Rows are points. The last column is the point's height on a tilted bowl or saddle (a function of degree 2), plus a little noise. Along how many of its main directions does it bend up, bend down or stay straight?
In the rows, zero is written as 128.

Points (16 x 4)
[[138 116 106 109]
 [160 150 192  78]
 [149 121  32 151]
 [119 190 134  80]
 [112 175 112  85]
 [133 190 113  78]
 [ 10  95 100 215]
 [108 194 120  91]
 [111  60 157 102]
 [120 137 191  76]
 [162 146 193  84]
 [ 30 100  92 170]
 [165  76 148 168]
 [171 167 100 112]
 [145 177 131  76]
 [119  86  65 124]]
Directions: 1 up, 0 down, 2 straight

Points (16 x 4)
[[ 21  56 120 198]
 [184  68 171 193]
 [190  83 127 148]
 [ 94  97  97 149]
 [ 88 105 181 165]
 [126 185 209  52]
 [ 52 145 200 155]
 [158 141  95 128]
 [130 118 114 142]
 [111  85 138 149]
 [146  80 146 151]
 [150 138 109 132]
 [188 128 123 143]
 [107 127 152 153]
 [109  40  62  24]
 [113  52 133 125]]
Directions: 1 up, 1 down, 1 straight

Points (26 x 5)
[[159 135 112 142 119]
 [125 138 130  88 131]
 [128 152 155 154 130]
 [137 210 177 140  72]
 [117  96 135 134 120]
 [166  49  66 128  24]
 [ 85 109 129   7 159]
 [156 126 107 107 116]
 [130  85 160 114 119]
 [114 110 105 127 109]
 [109 113  52  97  61]
 [ 87 114 161 114 107]
 [110  78 132  98 104]
 [121 129  74 138  86]
 [158 165  72 120  68]
 [127 148 134 120 124]
 [161 196 148 221 124]
 [122 121 144 155 134]
 [119 126  55 125  64]
 [159 149  94 143 100]
 [ 93 123 153  92 117]
 [159 195 201 150  88]
 [ 77 111  97 123  82]
 [162 119 184 158 141]
 [191 169  48 123  11]
 [ 82 109 145 109 103]]
Directions: 1 up, 3 down, 0 straight

Points (43 x 7)
[[174 193  64 127  84 143 206]
 [151 122 113 136  46 142 159]
 [184 147  77  81 111 152 175]
 [156 101 122  82 124 157 143]
 [ 98 133 138  95 150 107 140]
 [ 93  87 133 118  84 109 147]
 [125 154 142  67 136 209 166]
 [143 117 112 126 178 107 135]
 [168 130 162  50  88 186 173]
 [179 115 109 121 139 137 144]
 [ 84 162 166 136 112 104 160]
 [141 163 179 180 143 118 160]
 [153  88  43 106 171 101 187]
 [177 185 168  66 127  64 193]
 [148 126  98 249 133 150 232]
 [132 178  78 160 148 148 181]
 [143 102 102 205 110 102 191]
 [137 153  98  48 139 155 167]
 [149 112 143 120 102 147 135]
 [216 153 129 170 155 183 181]
 [119  69 133 160 141 122 148]
 [140 159 137 142  97 172 149]
 [ 98  75 141 106 135  75 159]
 [117 141  83 135 156 138 152]
 [129 126  80 161 129 111 163]
 [124 106 148 173 127 197 153]
 [101 177 123 149  98  89 174]
 [131 133 140 144 105 123 140]
 [ 94 114  73 129  98  50 192]
 [165 141  76 125 156 149 162]
 [128 152 201 143 115 155 154]
 [111  80  86 159 124 114 162]
 [ 73 122 167  32 118 162 180]
 [108  77 118 141 120 102 150]
 [ 94 123 139 123 154 150 134]
 [143 132 195  91 148 137 144]
 [158  40 141 101 138 131 161]
 [122 161 177  68 176 115 158]
 [182 117  66  95  96 110 182]
 [137 187 117 143 193 177 173]
 [162  88 163 140  54 161 163]
 [103  97 185 218  99 183 192]
 [ 63 169  85 130 179  33 216]]
Directions: 5 up, 0 down, 1 straight

Points (40 x 7)
[[ 81 127 142  62 118 117  99]
 [115 137  77 146 158 109 102]
 [169 155 176 124  97  82 115]
 [102 217 112 230 151 147  49]
 [ 50  91  66  56 137 128  69]
 [174 144 143 167 185  91  85]
 [ 96 126 103 104 113 168 101]
 [ 79 184 123 136 144 163  83]
 [129 113 164 100 186 111  96]
 [129  85 160  82  62  99 112]
 [142 137  66 121 122 132 105]
 [161 123 144 218 160 119  81]
 [102 150 125  12 122 110  73]
 [120 102  50  95 108 179  88]
 [173 120  92 141 197  72  81]
 [ 67 131 204 126 173 177  64]
 [104  95  95 202 168 159  82]
 [152 153 195 138 201 100  74]
 [144 134  42 153  66  99  91]
 [128 100 103 146  75 180 102]
 [ 67  61 226 172 112 159  68]
 [ 99 126 150  85 103 115 114]
 [113  96 167 196  80  76 102]
 [129 115 206 116 112 154 101]
 [106 103  84 154 111 137 110]
 [165 191  76 160 120 178  73]
 [ 54 116 131 148 168 102  90]
 [197 140  64 172 151 138  77]
 [111 158 150 200 114  86 101]
 [173 131  71 184  96 134  93]
 [ 47 153 164 179   7 181  47]
 [175 150 121 204 123 207  68]
 [139  61 116  97 197  87  84]
 [117 161 120  74 168 151  81]
 [114 125 136 154  58  98 115]
 [138 210 133 144 119 214  57]
 [146 127  13 174 126 139  76]
 [161 121 101  74  91 142 102]
 [147 127 119 127 127 119 118]
 [ 99 147 120 108 170  68 100]]
Directions: 0 up, 6 down, 0 straight

Points (74 x 9)
[[154 166  99 135 181  89 113 110 178]
 [131 120 105 153 134 190 160 133 181]
 [179 117 158 111  89 115  94 102 164]
 [104  97  90 172  99  78 115  81 148]
 [162 116 175 196 139 121 138 109 163]
 [155 119 134  97 161 117  98 144 151]
 [165  86  45 117 139 184 121 143 190]
 [180  98 102  95 157 135 150 130 177]
 [ 88 210 111  94 110 147 139  97 203]
 [154 142  82  93 169  96  97 119 173]
 [110  60 133 162 134  94 140 143 156]
 [138 170 173  98 128 181 128 123 164]
 [ 42 120 113 104 101 115 181 117 134]
 [ 61 112 147 158 117 121  95 117 165]
 [127  98 104  68 183 128 132 138 154]
 [115  89  81 126 121 220  73 146 190]
 [126  85 141  99  95  92  83 152 167]
 [133 119 133 143 128 138 134 134 143]
 [132 129 139  89 101 125  92 179 155]
 [ 75 155 126 119 136 113 164 176 136]
 [152 114 157 116  92 151 143 112 143]
 [119  83 126 134 161 105  95 142 161]
 [155 169 151 160 167  76 166   7 220]
 [140 140  71 124 121 162 109 167 182]
 [116 114 142 141 144 123 114 162 147]
 [101 165  69  45 113 133 157 147 178]
 [135 138 127 138 104 122 151 159 153]
 [126  63 104 143  92 153  60 123 154]
 [167 110 128 147 143 131 178  94 163]
 [148 148  89 137 127 175 105 144 185]
 [135  83  87 129  85 115 123  93 126]
 [104 134 121 119 159 129 150 129 143]
 [142 126 128 158 101  77 127 145 164]
 [150  68 141 155  80  92  96 129 158]
 [161 112 120  98  79 118 181 103 157]
 [ 97  51 133 133 137  85 108  41 135]
 [114 159  88  88 239 152 132 114 187]
 [ 96 179 100 164  98 121 141 162 190]
 [107 167 193 119 153 148 106  73 145]
 [173 150  34 176 112 147  80 178 236]
 [130 119 136 101 145 111 119 110 141]
 [118 195 149  49 103 134 126 136 159]
 [ 92  97 163 127 122 131 151 135 126]
 [187 120 109 147  94 111  75 176 208]
 [179 114 141 101  95 133 106  57 160]
 [110  94 111 138 102 147  77 134 155]
 [119 116 151 161 105 114 159 112 130]
 [151 131 161 148 126  92 132 145 154]
 [ 97 112 132 139 113 179 140 121 145]
 [129 176 140 157 166 103  97 104 171]
 [200 173 129 163  47  94 180 109 249]
 [150 155 107 111  96 162 169 202 202]
 [ 78 108  96  79  75 233 187  58 210]
 [152 114 136  94  83 118 200 155 161]
 [124 151 154  69  77 110 143 130 142]
 [111 175 103 142 149  80 120 115 177]
 [122 179 169 117 101 102 111 157 142]
 [151  88 102 135 150 132  96 154 157]
 [144 130 113 168  97 156 108 143 173]
 [107  85  45  99 131 103 108 197 169]
 [102  94 120 139  92 113 148 148 134]
 [143 126 139 130 184 118 158 140 153]
 [142  66 140 128 127 106 180 105 127]
 [166 139  81 145 189 136  85 179 159]
 [114  83 146 150 127 132 130 128 133]
 [139 144 114 158 134 161 147  74 171]
 [138 114  98  96 122 119  84  52 165]
 [157  99 149 120 120 134 107 194 168]
 [106 103 128 163 110 157 122 110 135]
 [114 122 167 150 145  84 161 117 145]
 [129  90 182 100 154 131 132 126 140]
 [137 162 110 132 139 109 109 208 150]
 [134  79 116  55  59 140 171 111 147]
 [132 137 137 160  93 136 146 139 156]]
Directions: 5 up, 1 down, 2 straight

Points (66 x 9)
[[168 111 168 138 108 163 128 125 125]
 [ 97 111  87  80 106 141  76 153 159]
 [160 121 222 108 120 129 132 128 120]
 [103  95 105  91  86 120 162 128 144]
 [157 140  55 148 147 164 130  76 130]
 [145 124 123 210  93 115 162 131 143]
 [144 109  82 149 140 127  78  97  94]
 [159 108 115 134  75 146 156 115 129]
 [148  79 159 106  64  56 118 155  65]
 [212 117  30 138 114 207  90  89  53]
 [ 88 113 114 117  72  74 152 153 125]
 [207 137 144 158 105 146  91  50  95]
 [125  99 109 108 159 173 145 109 127]
 [130 148  85 126 108 118 141 111 143]
 [ 47 126 175  50 127 131  80  97 110]
 [ 85 111 120 107 146 135 107 169 140]
 [156 130 119  89 104  84 131 103 106]
 [145  77 138  99 140  90 130 187  90]
 [178  83 116 116 182 150 162 125  98]
 [ 63 148  97 189 126 160 124 135 131]
 [101 188 128 114 150 111 154 150 123]
 [137 111  77 184 153  55 153 101 171]
 [155 133 199 138 133  12 186 165 110]
 [ 78 151 171  94  81 107 111 139 125]
 [117 115  95 157 176 197 131 107 112]
 [ 54 127 162 110 106 158 142  95 128]
 [ 68  73 133 181 138 235 149 214  47]
 [148 162 166 126  87 216  82 152 192]
 [ 66  82 155 109 147 131  75  99 102]
 [186  67  99 199 144 113  49  81  37]
 [101 192 142 165 114 162 221 113 151]
 [180 201 197  79  91 137 127 182 157]
 [113 182 150  87 149  86 163 142 104]
 [ 73 161 155 114 156  64 132 104 102]
 [136 179 174 123 120 118  77 129 134]
 [ 80  91 134 140 104 200  86 108 112]
 [106 100 188  97 183 127 208 159  82]
 [135 113 130 137 182 125 127 139 115]
 [146 142  80 183 115 118 168 144 133]
 [160 152 117 145 181 183 132 117 120]
 [101  49  87 196 129  77 146  76 189]
 [ 98 141  58  76 169 122 146 155 155]
 [101  84 122 106 152  67  78  99 100]
 [195  47 105 157 117 147  71 187  24]
 [176  91  88 115  89 169  79 126  74]
 [140 145 160 161 109 166  89  86 130]
 [ 92 127  71 103  41 125 173  91 169]
 [167 137 165  79 143 126 154 144 112]
 [158 149 165 108  64 113 153 163 118]
 [ 77  85 147 137 103 157 169  80 127]
 [175 249  91  76  88 104 114 182 116]
 [132  89  96 112 142 114 107 158 114]
 [103 126  47 118 106 121  30 117 122]
 [147 150 165 120 137 160  91  87 128]
 [ 55 176 134 118 167 103  62 116 121]
 [133 106  88  90 112 122 168  64 170]
 [105  83 114  73 122 110  86 143 116]
 [136 133 118  90  92  96 104 212 108]
 [155 142  22  82  16  99  79  75  74]
 [200 192 144 103  12  14 143  58   7]
 [121  92 130 208  61 162 160 196  87]
 [103 109  25 176 123  94 148  99 168]
 [ 27 120  53 204 209 126 158 109 146]
 [186 153 105 128 153 228 127 113 136]
 [200 183 212 143 150 136  40 107 127]
 [141 153 166  96  45  69 125  71  69]]
Directions: 3 up, 5 down, 0 straight

Points (60 x 9)
[[ 77 110 131  87 110  47 188  81 129]
 [164 142 178 135 138 152  59 141 163]
 [159  97  93 120 110 112 192 132 134]
 [158 134  70 131  68  80  43 148 124]
 [171 235 114 209 199 151 142 162 248]
 [ 68 171 112 122 140 131 149 118 153]
 [119 212  86 112 172  92  57 117 143]
 [ 93 164 158 186  75  75  74 162 105]
 [163  88 140 148 157  98  61  93 147]
 [153 108 112 179 144  91 165 117 130]
 [ 99  92 129 123  72  73 173 146 126]
 [105 170 141 149 182 151 159  91 149]
 [121 122  40 155 100  69  73 150 109]
 [143 193 162 180  74 156 144 114  94]
 [123 188 146 103  88 122  78 101 119]
 [ 51 182  88 180  88 140 157 177 187]
 [ 78 117 111 127 100 224 123 141  89]
 [149 104 103 187 120 164 129 137 119]
 [ 69 131 133 123 143  58 150 180 167]
 [209 158 106  81 167 105 124 100 149]
 [107  95 131 120 140 140  68  74 128]
 [123 179 107 149 124 152 172 146 157]
 [ 95 128  70 156 117 129 104 135 129]
 [147  95  46  64  17 151 115 143 109]
 [ 61  86 101 120  45 127 206 144 129]
 [161 122 175 128 115 136 187  78  97]
 [139 191 117 109 130 135  90  78 130]
 [159 177 142 116 161 106 125  71 131]
 [133 110 109  84 119 107 167 103 127]
 [195  68 198  76 171 141 122  75 125]
 [ 71 130 161 131  96 188 177 208 151]
 [145 137  95 185 240  62 185 139 167]
 [182 156 128 140  53 118  73   7 108]
 [133  61 164 136 101 139 110 115 102]
 [148 127 140 175 146 103 183 179 162]
 [140  99  73 122 126 135 149 127 115]
 [120 141 166 104 177 161 142 157 153]
 [ 91 148 146 141 178 114  65  79 157]
 [178 158 202 115 135  57 114  19 102]
 [129  69 142 148 140  93 124 159 139]
 [163 179 182 201 123  69  96  82  95]
 [128 150 111 134 121 155  96 111 128]
 [122  91 177  85 157 192 191 163  99]
 [167  89 145  88  64 112 100 144 133]
 [117 174 218  81   8 144 113  71  61]
 [ 61 147  94 190 104 126 204 150 171]
 [137 127  86 158 118 107 103 160 151]
 [148  89  99 135 136 156  72 170 153]
 [ 90 113 136 132 157 142 164 162 160]
 [ 96  66  86 150 105  96 111 177 132]
 [ 95 194 155 130 107 116 140 141 146]
 [147  98 120 124 156  58 205 148 143]
 [ 56 132 130 178 116  81 174 135 150]
 [165  98 117 112 151 194 202  53  62]
 [119  94  82  96 194  66 111 146 119]
 [158 138 185 156 138 124 160 125 114]
 [139  85 186 185 169 212  46 121 174]
 [ 80 144  93 149  68 136 151 162 135]
 [ 90  71 144 163  69 248 212 169   7]
 [ 58 168  90  94  61  65  79 148  90]]
Directions: 3 up, 3 down, 2 straight

Points (60 x 9)
[[112 147 122  39  65 213  89 146 196]
 [110  98 198 157 188 117 161 120 143]
 [192 125 175 114 180  63  58  95 164]
 [147  71  89  50 152  65 103  91 114]
 [102 146 155 118  52 194 137 167 162]
 [148  48 109 175 165 101 169 201 146]
 [163 118 157 138 168 237 141 143 160]
 [151  95 108 162 122  93 162  69 121]
 [116 113 199 126 148  76 167 181 156]
 [131  93 141 178  92  40 167 135 157]
 [124 129 139  95  98  67 135 108 147]
 [112 175 152 117 180 166 179 112 162]
 [ 64 102 137 159 155 159  83 107 137]
 [ 55  85 122 100 195 178 154 109 177]
 [153 131 120 152 166 156 165  96 135]
 [125 136 201 135  93 120 181 100 153]
 [102 185 105 132 124 123 123 125 157]
 [140 103 111 106  71 126 131 125 133]
 [122 191  95 167 200 172 137 128 178]
 [191 135 116 137  73 177 165 139 143]
 [152  99 145  84 109 119 176 113 126]
 [ 90 118 135 125  82 145 159  84 149]
 [ 99 201 141 108 147 137 167 149 163]
 [150 134 160  80 133 118 110 106 131]
 [154 100 189 112 140 168 131  97 138]
 [192 134  89  88 188  86  76 122 121]
 [131 211 109 127 136 159 101 124 168]
 [154  97 156 189 169  83 100 113 148]
 [ 88 139 155 115 223 157  97  68 187]
 [178 135 127 188 152 158 161 179 144]
 [134 105 129 131 148  58 149 125 132]
 [120 122 183 129 193 132 166 151 143]
 [120  85 153  40  50 122 222 176 215]
 [130  97 163 132 119  31 118 169 168]
 [162 242 151 185 111  94 130 123 215]
 [ 85 167  87 211 112  37  79 180 226]
 [110 139 121  99 132  69 138 118 147]
 [151  61 120 102 133 187 159 115 138]
 [100   7 163  80 147  72  87  87 197]
 [ 70 210  44  74 129 107  51 121 249]
 [203 178 113  70  87 117 112 137 135]
 [115  54 113 217 156 110  68  85 169]
 [ 73 211  92 140 115  93 105 119 200]
 [150 137 122 137  46 175 129  47 160]
 [ 84  85 174 143 124 114 123 149 132]
 [122 168  64 169 124 167 162 130 168]
 [136  93 112 164 199  34 104 158 171]
 [128  89  55 108 146 164  75  99 150]
 [ 88 146 190 190 178  79 195 103 159]
 [ 79 168 115  56 186 158  83 117 186]
 [106  88 187 118 160 162 149 173 137]
 [ 92 158 113  56  57 110 200 107 205]
 [127 136 135 141  97 127 128  94 134]
 [155 156 173 123 143 114 148 160 141]
 [ 70 110 116 125 140  98 181 113 148]
 [153 137 120  89 197 107 103 178 147]
 [164 129 109 112 175 147 125 116 124]
 [130 193 146 116 124 217  66 157 160]
 [ 78 144 140 125 149 192 152 160 135]
 [115 107 158 183  84 103  76 143 152]]
Directions: 7 up, 1 down, 0 straight
